Rows are points. The last column is the point's height on a tilted bowl or saddle (a function of degree 2), plus a little noise. Count its main directions that bend up, bend down and stay straight.
In the rows, 128 means zero.

Points (9 x 3)
[[103 125 115]
 [178 108 156]
 [121 166 107]
 [184 108 153]
 [ 78  88  51]
 [191 151 129]
 [136 100 150]
 [118 177  87]
 [137 142 146]]
Directions: 0 up, 2 down, 0 straight

Points (16 x 4)
[[114  87 133 146]
 [145 114 114 148]
 [107  87 137 148]
 [ 94 204 102  61]
 [108  80 115 120]
 [ 78  82  95  80]
 [143  87 137 149]
 [167 162 155 117]
 [124 106 113 140]
 [ 60 110 169 167]
 [178 121 109 149]
 [157  93 101 127]
 [119 170  67  75]
 [135  85  97 107]
 [120 139 112 141]
 [146 209 112  63]]
Directions: 0 up, 2 down, 1 straight

Points (16 x 4)
[[152 168  81  76]
 [233 186 157  97]
 [131 145 112 106]
 [144 142 148 130]
 [180  83 115 173]
 [132 153  93  89]
 [139 150 114 109]
 [163  68 150 160]
 [146 118 118 129]
 [156 113 131 141]
 [145 140 148 131]
 [112 212  88  40]
 [132 110  93 115]
 [140 166 164 131]
 [116 194 125  93]
 [155 148 136 126]]
Directions: 1 up, 2 down, 0 straight

Points (26 x 5)
[[174  50 133 114 176]
 [114 132 129 147 144]
 [182 147 124  66 171]
 [121 186 139 129 136]
 [129 150 159 128 141]
 [123 170 157 122 140]
 [ 88  69 101 149 174]
 [106  88 125  83 167]
 [141 184 146  81 158]
 [107 120 107  40 192]
 [158  78 154 101 169]
 [111 197 187 150 138]
 [ 64  94 147 127 190]
 [ 99  82  84 154 166]
 [147 185 142 177 121]
 [166  76 170 137 177]
 [102 117 140  91 165]
 [ 93 134  68 108 171]
 [123 131 153 123 148]
 [138 152 118 130 135]
 [194 160 118 104 151]
 [ 97 114  52 130 171]
 [171 137 116 134 137]
 [166 159  91 124 140]
 [126 155 137 176 134]
 [ 91 141 153 155 156]]
Directions: 3 up, 0 down, 1 straight

Points (40 x 7)
[[134 142 101 151  79 115 108]
 [127 108 115 194 139 149 126]
 [100 133 170 126 106 157 155]
 [118  79 147 159 108  95 111]
 [146 147 158 152 143 165 151]
 [150 110 123 149  61 158  96]
 [150 196 139 157  67 132 164]
 [114 106 155  42 111 122  85]
 [164 132 167 124  95 140 107]
 [161 108 121 107 175 126 124]
 [113 148  82 115 151 110 105]
 [195 127 124  97 115 116  59]
 [154 106 151 125  66 151  67]
 [180 100 175 110 141  94 115]
 [112 168  80 188 123 167 123]
 [128 164 156 165 112 157 157]
 [143 168 136 113 141 127 139]
 [172 118 130 100 158 131 113]
 [ 86 124 132 168  60 105 114]
 [157  69  82 113 183 162 154]
 [ 54 210 152 115 176 129 168]
 [148 162 117 175  68 136 159]
 [105 103 111 140 146 174 140]
 [127 249 111 211 146 164 141]
 [128  95 118  96  82 115  33]
 [ 90 150  84 117  97 113  93]
 [159 165  70 147  99 180 167]
 [157 152 198 159 137 146 206]
 [132 128 146 101  89 126  81]
 [155 104 134 144 140  95 122]
 [122 101 189 121 154 165 179]
 [103 122 133  84 105 115  99]
 [105  95 153 148 128 147 150]
 [154 142  83 177  88  92 139]
 [132 124 120  74 135 159 118]
 [119 129 124 120 139 106 120]
 [119 134  65 129 169 167 140]
 [164  89 155 143 188 123 156]
 [148 148 207 103 107 138 137]
 [165  48  98 132 182 151 134]]
Directions: 2 up, 2 down, 2 straight

Points (48 x 7)
[[118 164 187  51 137 136 126]
 [190 146 125  84 183 135  86]
 [179 163  96  72 123 126  79]
 [162 126 130 132 124 120 124]
 [113 179 125 103 137 100 102]
 [108 194 132 178 126 112  81]
 [139 163 130 129  85 151 103]
 [179 139 181 118 131 120 133]
 [116 155 103 132 161 168  94]
 [103 195 154  96 121 180  89]
 [127 178  83 127 166 107  78]
 [169 134  98 192 140 134  89]
 [ 82 227 127 124 144 111  58]
 [123 114  97 178 146 165 104]
 [164 167 126 137  99 171  87]
 [126 114 156  93 126 112 142]
 [147 127 108 132  56  84  97]
 [ 89 128 115 118  81 110 115]
 [141 113 224 136 188 135 131]
 [201 131 109 126 117  63  93]
 [140 121 132 191 123 186  92]
 [150 112 107 165 185 102 104]
 [ 55 185  91  78 126 179  53]
 [134  95  79 152 129 130 118]
 [ 28 166 136 123 125 152  85]
 [169 101 166 162 102 105 124]
 [153  72 154 138 175 125 127]
 [129 106 116 162 126 150 120]
 [159 107 130 152 206 148  94]
 [117 172 130 138 147 158 100]
 [126 108 158 121  94 142 135]
 [183 186  71 127 133  97  58]
 [124 113 108 186 109 112 112]
 [121  96 102 115 151 150 119]
 [ 71 155 153 142 160 175  97]
 [ 94 117 153 137 176  78 119]
 [ 85 122 142 119  58 165 105]
 [137 128 157 193  99 196  84]
 [130 116 148 139 120  30 114]
 [162 100 123 127 127 127 127]
 [120  82 132 163 163 103 125]
 [172 192  95 133 109 161  61]
 [163  85 121 193 152 152  99]
 [151 175 105 109 146 136  90]
 [184 142  95 114  81  64  81]
 [181 150  98 129 104 143  89]
 [ 80 107 167 142 169 116 126]
 [170  98 139 160 132 152 115]]
Directions: 0 up, 5 down, 1 straight

Points (66 x 9)
[[176  88  45 108 147 154 106  89 151]
 [102 111 104 107 162  62 171 122 115]
 [131 106 122 124 148  92 119 117 120]
 [119 179 142  96 139  84 174 156  97]
 [164 128 107 115 129 143  94 203 125]
 [150 176 145 168 142 127 131 176 145]
 [101 181 157 161  81 136 113 169 144]
 [154 168 157 121 110 117 179  68  75]
 [217 105  68 111 137 161 152  47 181]
 [ 88 147  78 128  67 126 115 154  65]
 [148 125  92  71 103  67  98 159 120]
 [ 72 137 147 129 165 143 146 114 151]
 [122 147 120  86 170  93  81 177 147]
 [128 146 113 146 150  82  99  91 138]
 [137 171 107 172  84 152 130 103  87]
 [ 96 150 177  88  51 176 113 156 169]
 [ 69 106 106 162 174 180 102  65 135]
 [132 125 124 157 158 152 137 128 134]
 [163  80 203 145  61 150  73 145  93]
 [113  97 115 120  91 167 104 129  89]
 [177 188 149 141 140 195 107  84 152]
 [165 131  90 111 150 138 118 132 149]
 [ 99 120 130  91 113 126  46 144 122]
 [210 116 142 118 173 151 128  96 129]
 [131 138 119 109 150 132 111 200 141]
 [140 120 140  90 119 123 100  94 113]
 [177 167 131 111 137 146 106 104 158]
 [ 97 147 123  65  54 168 114 108 105]
 [ 73 126 150 187 118 130 155 148 139]
 [171 144 162  99 103 186 152  99 106]
 [178 119 169 155 153  73 171 158  92]
 [111 156 147 151 100 127 138  65  73]
 [159 146 152 151 110 166 107 148 126]
 [111  75 163 124  89  66 116  47  19]
 [167 113 163 164 132  67  67 158 107]
 [120 205 155 111 143 151 110 160 194]
 [124  59 138 115 113 143 177 139 105]
 [126 109 103 183 139 122  57 130 122]
 [158 143 114 105 129 133 191 129 106]
 [ 73 127  83  70 111 121 151 142 111]
 [138 146 154 137 104 177 129  84  92]
 [ 80 170  96 110 168 131 172 152 138]
 [ 69 100 114 166 127 119 151 131 126]
 [132 171 137 100 171 204 129  73 130]
 [155 184 132 157 152  67  95 164 163]
 [182 112 173  77  81  49  86  73  86]
 [156 147 162 193 117 116 108 165 133]
 [123 106  72 150  93 124 124 104  78]
 [118 189 145 134 125 122 156  74  98]
 [ 87 143  92 143 129  95 113  84 106]
 [105  68 123 142  86 103  93 134  69]
 [139  97  58  86 112 129 139  97 124]
 [ 90 148 137 136  73 128 182 146  62]
 [ 79  96  91 219 152 129  81 112 163]
 [125 112 149 113 101  94 134 134  96]
 [166 109  44 158  79 186 102 116  50]
 [163 117 133 151  92 168 132 180  87]
 [138 134 142 147 150 134 108 126 140]
 [ 75 154 196 104 147 101 177 112  94]
 [ 99 140  55  90 158 116 136  71 137]
 [129 121 106  90  84  93 125  93  90]
 [119 138 181 149 104 186 143 160 135]
 [109 164 145 172 113 129 139 124 120]
 [ 80 109 193 108 136 115  90 142 159]
 [131  74 126 123 143 123 147 161 120]
 [190  90 178 130 154  94 140  98  92]]
Directions: 3 up, 4 down, 1 straight
